Every row gives one point. Any point is a mix of the corners, with weights that add up to 1. It lies inside the corners' shape when no weight is negative. Say inside or outside, and name the corners with a negative weight.

Corners:
(1): [-20 -25]
(2): [ 24 -27]
(3): [24 84]
Points:
[10 36] -> inside
[16 73] -> outside (2)
[22 55] -> inside
[22 16] -> inside
[20 68] -> inside
[29 10] -> outside (1)
[31 72] -> outside (1)

Corners:
(1): [ -2 -16  53  95 -13 -69]
(2): [-40   6 -64  -1  41  18]
(3): [ 50 -82  13  -9  14 -13]
(4): [-40  26 -59 -17 -58   8]
(5): [ -5  11  25 -35  19 -26]
(6): [ 28 -11 -59  22  21  33]
(7): [-53  71  38 -46 -34  12]
Points:
[ 35 -57   2  -4  11  -7] -> inside
[ -9 -13  -5   3  -3 -16] -> outside (6)
[-25  21 -12 -12   6  -5] -> outside (3)
[-18   8 -10 -11  17  -7] -> inside
[-24   9  -2  28  -5 -12] -> outside (5)
[-12  -1 -13  20 -24 -10] -> outside (5)
[-32  24 -10 -43  -6  -2] -> outside (1, 6)

Corners:
(1): [ 19  17 -40  56  -8 -48 -26   0 -35 -32 -41]
(2): [ 25  12 -11  -4  -5  38  30 -42  16 -40  58]
(3): [-42  -1  40  54 -78   1 -16  26 -44  13  33]
(4): [-22 -34 -57 -43 -56   3  33 -15 -19 -22 -60]
(5): [-86  14 -93 -95  46  16  37  74 -25  -4 -44]
(6): [ 15  34  28  -1  -1 -67 -53  18  67  -9 -74]
(7): [  1 -39  52  41 -10 -26 -46   8  49   5 -14]
(8): [-64  50 -44 -27  31 -12  39  19 -40  13 -42]
(9): [-17  38 -22 -53  61  29  18  -5 -47  -3  13]
(10): [ 10 -47 -31   2 -20  12  -5 -83  21  -4  62]
(11): [ 16 -14  32  47 -23   5 -72  31  34  29 -48]
(12): [ 22  -8  33  69 -43  15 -63 -64  10 -52  31]
Points:
[-29   6 -35 -14   1 -21   7  10 -26  -5 -26] -> outside (2, 11, 12)
[-30  12 -27 -21  11   7   1  16 -18  -6 -13] -> inside
[ -7  10 -18  -7  -2  12  13 -13   0 -18  14] -> inside
[-17 -12 -28 -17 -10  14  16  -9 -14  -6   3] -> outside (6, 12)
[ -7   3   6  30 -26 -13 -27  10  -6  -3 -15] -> inside
[-21 -13 -25  26 -29 -14 -16  -2 -19  -8 -25] -> outside (2, 6, 9)
